Each row is a point. Two turns around zero, p and q, are shown by what they do to some points. Where does a point land after both, in the order given? Backwards means that the second turn is done in reverse. Each puzzle has new turns, and all numbers are rounded.

Turn p:
[-44, 5] -> [-18, -41]
[-29, 16] -> [-24, -23]
[44, -1] -> [14, 42]
[29, -20] -> [28, 22]
Turn q:
[23, -16] -> [19, 20]
[-4, 7] -> [-8, -3]
[-61, -22] -> [12, -64]
[38, 37] -> [-31, 43]
[4, -7] -> [8, 3]
Where do these land?
p, then q: [-14, -20] -> [21, 12]
q, then p: [47, -7] -> [-39, 27]
q, then p backwards: [-33, 27] -> [-37, 22]

Turn p:
[17, 14, 45] -> [6, 38, 32]
[-50, -18, 17] -> [-42, 23, -29]
[6, 17, -13] -> [21, -5, -6]
[27, -13, -49] -> [15, -55, 2]
Turn q:
[-13, 34, 29] -> [-16, 30, 31]
[18, -45, -2] -> [18, -45, -6]
[-41, -35, 13] -> [-42, -35, 3]
[37, 28, 2] -> [37, 27, 10]
[-1, 18, -42] -> [4, 23, -39]
Where do these land?
p, then q: [55, -25, -16] -> [1, -49, 39]
q, then p backwards: [3, 24, -22] -> [-22, 21, 11]
p, then q: [-19, 31, -21] -> [28, 7, -30]
p, then q: [-32, 9, 21] -> [-10, 35, -16]
p, then q: [37, -35, 38] -> [-32, -4, 55]
q, then p: [-44, -3, -1] -> [-18, 9, -39]

Turn p:
[25, -29, 67] -> [65, 39, -14]
[-16, 27, -17] -> [-36, 0, 0]
[-23, -1, -32] -> [-25, -19, 24]
[14, 3, -18] -> [-5, -20, -10]
Turn q:
[-15, 2, 39] -> [-1, 24, 34]
[41, -15, 30] -> [7, -34, 40]
[-43, -4, -32] -> [-25, 28, -39]
[16, 17, -37] -> [19, -17, -36]
Where do these land?
p, then q: [7, 73, -9] -> [-17, 43, -58]
p, then q: [-32, 19, -7] -> [-1, 37, 7]
q, then p: [22, -22, -7] -> [19, -4, 26]
p, then q backwards: [9, -12, -18] -> [23, -5, -3]
q, then p: [-3, -25, 60] -> [15, 63, 1]
q, then p backwards: [-3, -32, -19] -> [2, 27, -26]

Turn p:
[-2, 12, -12, -12] -> [4, -9, -19, 0]
[54, -24, 53, -37] -> [54, 67, 11, -14]
[-20, 30, -35, 17] -> [-29, -33, -23, 19]
[-7, 10, -9, 59] -> [-45, -9, 21, 34]
[19, -43, 15, 8] -> [23, 13, 43, 0]
[-14, -4, -33, 9] -> [-4, -35, 1, 10]
[-30, 19, 20, -43] -> [-2, 5, -34, -48]
Turn q:
[-25, 61, -3, -8] -> [-50, 37, 20, -13]
[16, -21, -23, 22] -> [23, 4, -27, 21]
[-12, -56, 14, 10] -> [14, -53, -17, 16]
[-17, -12, -9, -32] -> [-9, -15, -15, -32]
[38, -32, -14, -2] -> [48, -3, -18, -1]
[0, 60, 34, 10] -> [-27, 30, 56, 9]
Where do these land?
q, then p: [37, -7, 19, 36] -> [-12, 35, 21, 36]
p, then q: [-31, -24, 32, 4] -> [-15, -20, 26, -36]
q, then p backwards: [28, -2, -66, -32] -> [10, 27, 35, -64]
p, then q: [-22, 24, -28, 3] -> [-4, -17, -39, 5]
p, then q: [-12, 9, 42, -12] -> [-24, 18, 9, -34]

Turn p:
[27, 13, 38, -8] -> [-7, 27, -28, -29]
[13, -4, -34, 40] -> [21, -49, 2, -8]
[28, 0, 76, -17] -> [-10, 62, -22, -50]
[-17, 19, -18, 11] -> [16, -13, -7, 25]
[11, -15, -4, 6] -> [-3, -10, 9, -14]
[-59, -14, -25, -3] -> [14, 0, 42, 49]
[-3, 1, -32, -29] -> [-31, -14, 4, 27]
Turn q:
[7, 16, -14, 2] -> [6, 18, -3, 11]
[-41, 21, 29, -8] -> [-4, -13, 53, 7]
[14, 14, 28, -28] -> [-20, 20, 21, -27]
[-45, -47, 17, 18] -> [2, -69, 6, 0]
[20, 19, -32, -20] -> [-15, 37, -17, 18]
[44, -23, -28, 36] -> [31, 7, -59, -9]
Where do these land?
p, then q: [-9, -20, 21, 34] -> [-16, 27, 0, -33]
q, then p: [4, 28, 10, -40] -> [21, 35, -17, 24]
q, then p: [-6, 5, -2, 39] -> [-11, -17, -9, -33]
q, then p: [-32, -38, -42, -1] -> [27, -37, 46, -4]
p, then q: [44, 25, 13, -33] -> [-20, -4, 3, 58]

Turn p:
[-7, -20, -31, 43, 37, -6] -> [21, 14, 25, -54, 21, 7]
[-6, 16, -25, 10, -22, -27] -> [-9, -23, -28, -20, 21, -2]
[-3, -20, -28, 42, -46, -2] -> [-19, -27, 12, -9, 60, 11]
[-20, -28, 16, 23, -29, -21] -> [-44, -17, 23, -10, 16, -11]
[14, -28, 44, -43, 13, -43] -> [-51, 20, -3, 1, -59, 15]
[27, 59, 33, 3, 19, 33] -> [56, -32, 2, 30, -41, -3]
[16, 1, -15, -29, -12, 15] -> [4, 14, -22, 27, 7, 16]
[-21, 19, 6, -47, 40, 50] -> [43, 49, -8, 34, -25, -33]
Turn q:
[-31, -31, -42, 0, 4, 62] -> [14, 20, -44, 24, 10, 66]
[-14, 57, 41, 3, -17, -12] -> [1, -4, 20, 26, -48, -46]
[-25, -32, -19, -3, 43, 21] -> [13, -3, 4, 22, 34, 50]
[47, -11, 2, -1, 4, -37] -> [-11, -4, 16, -43, 27, -28]
[-17, -53, 3, -17, -3, 13] -> [-25, -2, 2, -8, 4, 53]
[30, 51, -8, -22, -12, -36] -> [-17, -10, -11, 1, 7, -70]
[-43, -8, 4, 35, -15, -7] -> [27, -29, 0, -1, -36, 23]
[54, 27, 19, 5, -3, -5] -> [-1, 32, 14, -21, 3, -49]
Where do these land?
p, then q: [11, 13, 16, -46, 0, -1] -> [24, -7, -37, -13, -21, -6]
p, then q: [-9, -11, -16, -31, 28, -37] -> [-17, -12, -40, 32, -5, -22]
q, then p: [-34, 22, 61, 43, 21, -27] -> [-50, -43, 40, 33, -25, 27]
p, then q: [-1, -24, -55, -6, -6, 58] -> [47, 31, 28, 24, 35, -35]
q, then p backwards: [-8, -4, -17, 5, -49, 10] -> [11, 22, -3, -27, 11, -38]
q, then p: [9, -44, 15, 51, 1, -9] -> [-1, 18, -8, 58, -28, 19]
p, then q: [32, 48, -3, -15, 5, 7] -> [9, 23, -36, -40, 13, 5]
